Each row is a point. A path goes straight from each point to the next, and from the last back to the first. The post is the endless flat space through its rows: a point in 2 columns, a line in 3, a plane in 4, and so on, so that a path can go around it. Count how often the path circles the post. Going back the other way cancels.

Post (1 x 2)
[[3 2]]
Path (32 x 2)
[[ 14 -27]
 [ 18 -40]
 [ -1 -27]
 [ 28   1]
 [ 50  29]
 [-21  42]
 [-49  13]
 [-62   9]
 [-51 -40]
 [ 15 -39]
 [ 32  10]
 [ 36  56]
 [-43  20]
 [-44 -18]
 [-64  -5]
 [-10  16]
 [-77 -12]
 [-25  -8]
 [-46  22]
 [-60 -12]
 [ -6 -21]
 [ 20 -12]
 [ 74  18]
 [ 12  30]
 [-31  10]
 [-50 -21]
 [ 10 -14]
 [ 57  -8]
 [ 52  45]
 [ 30  58]
 [-22  16]
 [-70 -34]]
Times around: 4

Post (5 x 6)
[[  8   0 -17 -20   1  -2]
 [-21 -14 -23 -28   0   1]
 [ 11  -8   0  -9 -27  -8]
 [  5  37  -5  47  18  -4]
 [  3  -1  23  -7 -14 -28]]
Path (27 x 6)
[[ -3   1 -18 -55  -1  18]
 [  8   7 -28  -3 -30  -1]
 [ 25  -5 -31   1 -21  -5]
 [ 19  -2 -45 -15  21   0]
 [-19 -12 -40 -11  -4  29]
 [ 13   0  13   3 -44  25]
 [-15   3  -3 -12  12  12]
 [ 11 -15   3  17 -27  20]
 [ 12 -50   3 -31 -43 -34]
 [ 26  13 -16  30 -19  -8]
 [  3  -7 -24  33 -27   9]
 [ -7  -7  -9 -16  -2   5]
 [ 19  12  20 -17 -33   3]
 [ -2  19 -23   3  11  -4]
 [-11  -9 -22 -15  -6 -11]
 [-22  33  -6 -19  95 -29]
 [  8  16  43 -19  27 -38]
 [ -9  -8  20 -51  -3 -16]
 [  1  -5 -10 -12 -34 -12]
 [ 20  -8 -45  53 -63  12]
 [-10   9 -32  31  28   6]
 [ -3 -17 -30   3 -13  41]
 [-19  39  -6  38   8  15]
 [-18  49  -3  33  14 -15]
 [ 26  20  10  35   4 -59]
 [ 18  -9   4  13   0 -19]
 [ -6 -21  10 -27 -21  -7]]
Times around: 4

Post (8 x 9)
[[ 11   2  -8   0   1 -46 -19  22  30]
 [  7  -1  -4  -8 -19  22  14  20  -5]
 [ -3  -8  -4  13   2  -4  31  43  23]
 [-12  -5  43 -30  -7 -16  50 -10  25]
 [ 19 -32  15 -14  48  -8  11  25  -9]
 [  5 -57  -6 -26  71  47  24 -26 -20]
 [-12 -29 -25 -10  12 -33  -1  45   0]
 [ 12  20 -25  31  -5 -22  -8  20 -25]]
Path (32 x 9)
[[ 10 -42  23 -11 -23  -8  38  31  47]
 [ 26 -32 -21  43  49 -21  15  35  -1]
 [-52 -81 -29 -40   5  61  47  32  31]
 [-24  -9   8  21  33  47  53  34  34]
 [ 27  24  26   8  23 -11  14   8 -34]
 [ 13   0 -22  -1  10  73  47  -9   0]
 [ -6  28  22  38 -60 -44  95  61 -23]
 [ -2  -1 -36 -32 -38  13   0  14   3]
 [ -7 -27   2 -26  59 -19   9   9  25]
 [ 40  30   1  28  45  33 -17 -34  23]
 [-19   5 -25  25  17  11  52  14  24]
 [ 10  -5  -8  42  11 -17  71  51  29]
 [  0 -26 -47  29  32  -8   9  13 -20]
 [-36 -74 -35 -51 -11  37   4  50  18]
 [  1  -3 -16 -22 -30 -15 -30  63 -13]
 [ 21  -4 -13  -2  46 -13 -22  48   6]
 [-29  12 -24  -2   2 -68 -24  52  21]
 [ 10 -28   7 -14  35 -15 -10 -17  44]
 [-33 -28  23  -3  12  21  54  43 -39]
 [-19   0  43 -26  11 -25  38  38   1]
 [-29 -29   3 -47  21   3   9  -9  -4]
 [-16 -77  13 -60  -9 -11 -16  61 -50]
 [ -7 -30 -20  24  15  25  10  83  -3]
 [ 22  47  14  33 -23 -25   0  41  14]
 [ 14 -19  26 -12  31  51  -3 -22  19]
 [ 19 -66  23 -47  17  90  15  -4  12]
 [ 17 -59   9 -52  19  22   4  22  -7]
 [ -4  -8 -39   4  -2 -19  19  15 -39]
 [  6  12  11 -20  19  11  18 -36   5]
 [ 18  28 -47  39  11 -35 -29  10   9]
 [ 12  -7   1   5  -8  33  50  61 -27]
 [  1 -74  13 -36   7  34  44   8  -5]]
Times around: 1

Post (11 x 12)
[[-19   9  18  -8 -28   3 -23  11  19  -9  -6  -3]
 [ 21 -13 -12  -8 -27   2  15 -13 -27 -24   3   2]
 [-21  -3  15  -3 -27  26  19   7   8 -13  20 -10]
 [  6 -14 -21  39 -14  -4  -1  12 -21  18  -7  10]
 [ 15 -11 -38  29  -5 -12 -55 -32 -28   6  34  19]
 [ 11  -8   0 -18  22   4 -43  12  -1  -9  -1 -16]
 [-29   4  23 -17  27   2  -6 -21   3 -19 -14   0]
 [-22   0  18  -4 -10 -17 -14   3 -13 -47 -16 -34]
 [-11   9 -22 -11 -37  -3 -14   2 -17  10  -8 -28]
 [ -3 -25  50  24  -4 -14   0 -21  14  12  11 -13]
 [ 13  29   3   0  24  11 -11 -12 -27   3   8  26]]
Path (32 x 12)
[[-13  19   3 -19 -16 -19 -35 -33  16   0  29 -11]
 [-28   2   3  -7 -34  10   4  71  -1 -47  11 -17]
 [  5  -7  25 -27  -8 -12 -17 -55 -42 -23  23  10]
 [-26 -20  18   2  -8 -13 -25  22  -9  23 -17 -26]
 [ 14 -24 -14   3 -20  19  15  25 -11 -27  29  18]
 [ 19 -19  -9  21   5  -4  28  -2 -21 -43  30  -2]
 [ 30 -20   4  37  34 -32   8  -1 -31 -50   4   5]
 [ 15   0   9 -37 -27 -37 -31 -17  -7 -15 -35  15]
 [  0 -25  40  32 -25 -22 -30   6 -22  -3   4 -13]
 [-22 -26   8 -37  38 -17 -14 -11 -25 -52 -40   0]
 [ 23 -40 -21  19 -15  -3  34  35 -47 -40   4 -19]
 [-61 -38 -23 -10  14  19  18  24  -9 -22 -18  12]
 [-10  18 -26 -30  -6  -3 -27  14 -37 -17 -39 -21]
 [ 33 -31  19  51 -20 -14  -8  -4  -8 -12  -8  45]
 [ 20 -15  13  23 -18  -4 -34  42 -26  18   3 -10]
 [ -7  20  41 -32 -25  -7  12  -1 -18  -1  11 -33]
 [-51  26 -43 -18  15  27  -6  52 -12 -14 -23 -18]
 [ 19 -43  21  72  36 -35 -13 -10 -24 -41   4   0]
 [ 19 -14  29  25  15  19 -26  21   5 -38  19 -11]
 [ 25 -38  -2  16 -21  -8 -19 -23 -30 -42 -14  42]
 [  0 -16  -9  17  17   7  -7 -26 -31 -41   5   1]
 [  6 -12 -30  20   3  12   9 -24 -12 -37  -5   8]
 [-23  29  -2   0  20  -7 -59 -21  16   7  21  11]
 [-40  -6  10   8  20 -10  -8 -27   2 -39   2  41]
 [ -8  18 -28 -16 -45  10  -5  27 -17  -6  31 -68]
 [-23  42 -19 -36 -22  17 -38   9  20  -7 -30 -29]
 [-15  46   9  15 -30  16  -4   3 -25 -29   4   3]
 [-32  13  33 -26 -28 -12  -9 -11   7  12 -28 -25]
 [ -2 -24  -4  -2  11   5   7 -22 -32  -3  37  29]
 [  1  18  11 -21  16  -3 -40   5   7   4  -1 -11]
 [  6  28  23 -95  -3  23   7 -27  11   3   5 -51]
 [ 14   5  22 -14  10  13   6  -2  10   3 -12   2]]
Times around: 1
